Each row is a point. Examples show where two turns around zero, p and q, send a point. Write where each new point lands after one turn and then the other. Backwards means that the second turn is done in reverse. Each puzzle has new turns, and all numbers are rounded.
In the rows, 128 means zero.

Turn p:
[ 93 185 150] -> [ 89 175 163]
[155 151 103] -> [147 158 103]
[150  95 180] -> [163  93 171]
[149 110  86] -> [145 119  81]
[ 85 133 103] -> [ 81 129 110]
[136  94 145] -> [144  94 139]
Turn q:
[111 144 129] -> [113 146 126]
[115 129  88] -> [116 125  88]
[ 88  97 123] -> [ 85 100 125]
[197 143 172] -> [197 142 173]
Where do these land?
p, then q backwards: [ 79 133 125] -> [ 80 120 133]
q, then p backwards: [104 146 133] -> [110 152 124]
q, then p: [162 155 142] -> [161 157 138]
q, then p backwards: [ 94  81 139] -> [ 81  95 142]
q, then p: [200 125 101] -> [197 130  93]

Turn p:
[146 101 118  65 183 105] -> [142  86  94  68 165 103]
[131 113 118 136 100 171] -> [124 127 117 141 103 174]
[ 60 146 132 112  43 132] -> [ 62 167 131 128  47 121]
[134 118 146 156 161 177] -> [136 124 154 130 160 182]
[197 130 120 145 138  94] -> [194 110 119 155 141 101]
[131 159 112  91 143 129] -> [136 155 101  96 139 117]
[ 98 144 161 128  78  74] -> [105 140 162 135  78  71]
[123 141 148 136 145 121] -> [130 137 152 123 143 120]
[132 100  97 183 160 148] -> [122 106 122 176 175 162]
Turn q:
[126 141 164 119 113  82] -> [146 155 162 113 130  90]
[142 175 149 193 168 140] -> [133 173 141 194 164 159]
[ 93 111 118 116 144 174] -> [ 89  94 124 115 143 160]
[149  98 103 199 157 153] -> [136  95 111 207 130 155]
[ 98 188 115 142 110 156] -> [ 76 177 127 133 116 155]
[183 119 152  94 146  95] -> [197 133 120 103 149 109]
[108 129 164 107 109 128] -> [123 132 166  96 126 127]
[148 101 119  89  75 103] -> [154 114 122  86  77  98]
[104  91  68  94 129 122] -> [ 98  82  80 105 117 100]
Where do these land?
q, then p: [139 151 115 198 114  99] -> [135 160 160 194 124 113]
q, then p: [146  77 123 139 148 129] -> [141  77 123 150 136 141]
p, then q: [140 101 144 122  79 136] -> [133 113 147 120  74 137]
p, then q: [142 143 144 125 125 141] -> [144 143 129 117 124 144]
p, then q: [128 148 126 132 139  42] -> [153 145 134 150 146  49]
q, then p: [141 112  64  61 197 171] -> [ 99  97  29 109 181 160]
p, then q backwards: [ 91 139 128 148 104 154] -> [106 161 126 154 109 152]
q, then p backwards: [ 96 154 180 100 118 152] -> [ 93 144 178 119 155 160]

Turn p:
[122 130 144 108 160 139 135 151] -> [133 125 144  97 153 129 126 151]
[ 77  92 146 160 149 123 132 141] -> [ 89  89 152 153 158 135 115 151]
[156 158  79 124 110 144 100 113] -> [138 166  81 122 111 150 124  95]
[114 127 146 124 154 137 154 106] -> [130 115 157 123 152 135 157 123]
[120 107 140  80 109 141 127 124] -> [127  98 138  86 103 122 126 116]
[132 136 154 156 137 110 112 120] -> [133 143 153 158 139 118 112 124]
[138  87 140 133  96 158 133 144] -> [141  90 130 131  90 151 115 148]
[120 148 165 150 125 122 133 128] -> [122 146 167 147 125 124 130 140]
[139 151  72 102  99 124 137 136] -> [120 149  71 105 103 122 149 122]
[143 134  65 115 111 110 104 130] -> [122 143  61 123 119 117 118 106]
[148 136 156 155 157 100 141 115] -> [154 140 154 162 156 106 138 132]
Turn q:
[202 153 124 136 115 125 130 133] -> [201 145 133 140 110 117 141 128]
[168 118 133 117 119 110 116 148] -> [164 117 135 129 119 105 126 155]
[101 140 107 113 110 107 129 134] -> [104 128  96 119 109 112 134 131]
[108 125 147 116 118 109 139 113] -> [101 131 142 114 124 106 136 122]
[105 137 141 170 116 111 126 126] -> [ 99 144 135 169 120 121 134 124]
[102 117 141 116 144 225 126 140] -> [114 127 144  95 141 222 111 139]
[108 110 112 129 127 112 149 124] -> [106 106 116 129 135 118 147 119]
[151 118 129 129 110 141 106 111] -> [148 116 145 130 104 133 109 118]
[107 135 116 124 192 114 130 124] -> [115 137 102 124 188 119 112 117]
Where do these land?
q, then p: [112 112 147 139 149  93 115 134] -> [107 128 137 146 160 108 107 140]
p, then q: [115 151 117 135 141 153 132 122] -> [124 147 123 111 140 156 133 120]
q, then p: [133 131 113  82 130 150 125 113] -> [142 119 115  86 116 124 124 101]
p, then q: [120 112  89 122 120 141 152 122] -> [122  95 109 118 130 148 151 113]
q, then p backwards: [166 141 150 145 147  85 120 148] -> [162 141 151 148 149  83 139 142]
q, then p: [138 137 129 151 114 110  90 134] -> [122 149 120 162 112 124 101 132]
p, then q: [111 140 117  95  98 151 165  91] -> [109 117 142  87 111 135 176 100]
q, then p: [147  88 170 187 147 115 106 140] -> [142 128 172 180 154 134  89 164]
p, then q: [111 139 120  96 105 155 146 146] -> [113 120 117  86 106 138 147 144]
